Each row is a point. The points of each table are mixes of a few directions, plus a little noise. How many directions does each table use, and how many do they share? Where both have some left over, give the other angles between the two spaces (their principal angles), to ten degrees, smallest first.

First:
-3 1
24 -10
25 -10
-61 25
-84 35
38 -16
61 -26
Second, 6 rows:
95 30
-50 -16
-4 -1
-61 -19
-1 0
20 6
Directions: first 1, second 1, shared 0; angles 40

First:
56 -13 11 -37
30 -32 -95 27
-31 22 53 -7
8 5 28 -18
-36 8 -8 25
-28 11 11 11
Second:
-22 21 59 -15
48 -26 -49 -5
-34 2 -28 33
-2 -6 -25 13
-47 29 62 -3
56 -21 -18 -24
Directions: first 2, second 2, shared 2

First, 9 rows:
-15 -32 63 -15 0 7
-3 25 12 -1 28 8
3 -17 -50 23 -16 25
-9 -56 51 -19 -35 -16
6 -7 5 -13 -22 -31
-10 -2 53 -14 18 2
18 77 -81 25 35 7
13 33 -81 29 9 20
-2 -21 29 -16 -19 -22
Second:
8 18 -31 12 -48 7
12 28 -47 18 -73 11
-15 -36 60 -23 95 -15
-9 -22 37 -14 57 -9
5 11 -19 7 -31 4
6 15 -24 9 -38 6
-6 -14 24 -9 37 -5
Directions: first 3, second 1, shared 0; angles 40

First:
41 -18 -2 -27 -50 1 -21 95 -25
33 -18 -9 -10 -29 -33 -12 37 -20
-17 6 -2 20 0 -2 22 -20 -14
-27 37 44 5 42 39 19 -72 42
8 -7 -9 6 -52 12 15 74 -52
-27 -2 -16 -43 76 62 -66 -7 95
27 7 24 30 -17 -82 40 -72 -32
7 8 15 20 -7 -35 27 -41 -18
-48 15 -8 19 35 35 14 -41 16
4 -25 -37 -20 2 3 -39 48 8
Second:
-22 17 14 11 -2 36 21 0 -6
21 -14 -11 7 -35 -38 7 25 -38
-5 2 1 -13 30 9 -19 -21 36
14 -9 -7 12 -36 -25 16 26 -42
-11 12 10 33 -56 15 54 38 -71
3 1 1 31 -66 -10 48 46 -80
35 -31 -25 -44 54 -56 -75 -36 73
5 -6 -5 -26 47 -6 -41 -32 58
-42 29 23 -12 64 74 -11 -47 70
Directions: first 4, second 2, shared 2

First:
10 8 -34 -8 -9 -3 -8 1 10 10 9
-38 33 -10 35 -25 21 -9 5 6 -2 17
-10 -26 -8 -10 -13 -16 10 0 -15 4 4
19 -26 19 -6 -1 -21 18 -16 6 7 -9
18 -5 15 -7 21 20 -8 -1 -5 -23 -1
10 17 17 -2 22 -13 4 2 13 18 -23
-9 -26 24 0 -3 -6 12 -4 -15 -9 -2
1 25 -22 -3 9 18 -20 12 2 -3 5
Second (8 x 11):
26 -12 1 -5 1 3 0 -12 9 -8 5
3 -1 0 -1 0 0 0 -1 1 -1 0
27 -12 1 -5 1 3 0 -12 9 -9 5
-95 41 -4 20 -3 -13 0 42 -31 30 -17
13 -6 1 -3 1 2 0 -6 4 -4 2
11 -5 1 -2 0 1 0 -5 3 -3 2
-14 6 -1 3 0 -2 0 6 -4 5 -3
30 -13 1 -6 1 4 0 -13 10 -10 5
Directions: first 5, second 1, shared 1

First (9 x 14):
41 51 -10 -23 -28 -36 -7 25 3 -39 52 27 -7 -3
36 -59 -25 28 61 9 32 -84 30 14 21 -25 -18 14
15 14 -23 3 5 10 -2 0 21 -25 14 0 -6 -15
-4 18 -7 -22 -31 -49 -20 26 -7 -2 10 -13 15 6
-54 0 53 -20 -12 23 -10 66 -54 -33 -59 -2 -26 5
-20 -70 40 29 44 37 33 -50 -23 54 -38 0 -11 26
-15 7 -46 -3 -13 -21 -26 6 32 -2 -4 -44 28 -18
-32 16 34 22 -26 42 1 6 -14 77 -35 51 44 -13
34 23 -16 -12 -1 -17 0 6 10 -43 38 7 -19 -3
Second:
17 3 -44 -3 -33 -2 60 35 20 10 -46 15 -21 45
-35 5 -30 -31 46 -4 28 -23 -23 -5 20 -2 25 -38
68 -17 10 5 -64 9 14 51 49 4 -61 12 -15 67
-19 1 -5 0 11 -6 -1 -13 -14 3 14 4 -4 -16
-1 -16 -13 -32 11 -3 19 -4 -3 1 -7 15 13 -12
-17 22 43 38 20 7 -61 -24 -12 -10 45 -34 6 -23
-21 79 29 78 29 28 -41 -6 -1 -26 50 -95 10 5
46 -73 75 -23 -35 -11 -80 -7 12 9 -10 55 -1 -12
-6 -2 -17 -25 17 0 23 -3 -4 -3 -3 3 15 -10
-34 -3 -46 -6 1 -19 38 -6 -21 17 -1 29 -26 -8
Directions: first 5, second 4, shared 0; angles 60, 80, 90, 90

First (11 x 18):
-8 -1 -21 -14 -1 6 -18 -13 1 3 -10 0 -6 -15 8 18 9 -9
23 -5 -29 -12 5 0 5 3 -15 -14 2 -5 8 13 -1 3 -7 -6
-52 11 57 21 -12 3 -17 -10 34 31 -8 11 -19 -33 4 -2 18 11
14 -7 -54 -29 4 7 -16 -12 -14 -10 -9 -5 1 -4 9 25 4 -17
12 -6 -51 -28 4 7 -16 -12 -13 -9 -9 -4 1 -5 9 24 5 -17
13 -6 -42 -22 4 4 -10 -8 -12 -9 -6 -4 2 -1 6 17 2 -13
39 -7 -33 -11 8 -4 18 11 -24 -22 9 -8 15 28 -5 -4 -15 -5
22 3 55 37 2 -16 49 34 -4 -9 26 0 16 40 -22 -47 -26 24
19 1 25 19 3 -9 30 21 -6 -9 16 -2 11 27 -13 -27 -17 13
-7 1 0 -2 -1 2 -7 -4 4 3 -3 1 -3 -7 2 4 4 -1
-75 17 95 38 -17 2 -17 -9 50 45 -8 16 -26 -43 2 -12 22 20
Second, 11 rows:
28 -5 -20 -28 23 -7 31 6 6 3 6 14 0 18 -18 8 -24 -2
-29 -28 -48 35 4 -19 -16 19 22 17 -12 -60 7 11 -16 -33 13 57
19 5 -5 -26 7 4 10 -7 -6 -5 3 21 -2 1 1 19 -10 -21
4 -30 -65 -9 35 -25 24 19 34 25 -5 -30 1 27 -38 -12 -18 46
9 24 76 19 -21 10 11 2 -23 -19 17 27 5 0 14 -11 -3 -23
-3 5 4 15 -22 10 -25 -5 -27 -21 -1 -11 8 -8 22 -3 17 -13
0 17 23 -12 -15 17 -16 -19 -17 -12 -1 25 -5 -21 22 22 9 -35
-6 11 34 23 -21 8 -13 -1 -18 -14 4 -1 5 -6 16 -10 11 -9
-16 14 27 4 -19 14 -24 -16 -10 -4 -4 12 -6 -25 22 12 17 -21
11 6 16 8 -9 4 2 3 -18 -16 7 2 8 6 7 -6 -1 -10
-19 -18 -40 -29 37 -17 16 -1 57 47 -13 2 -20 -4 -33 14 -13 30
Directions: first 2, second 4, shared 2
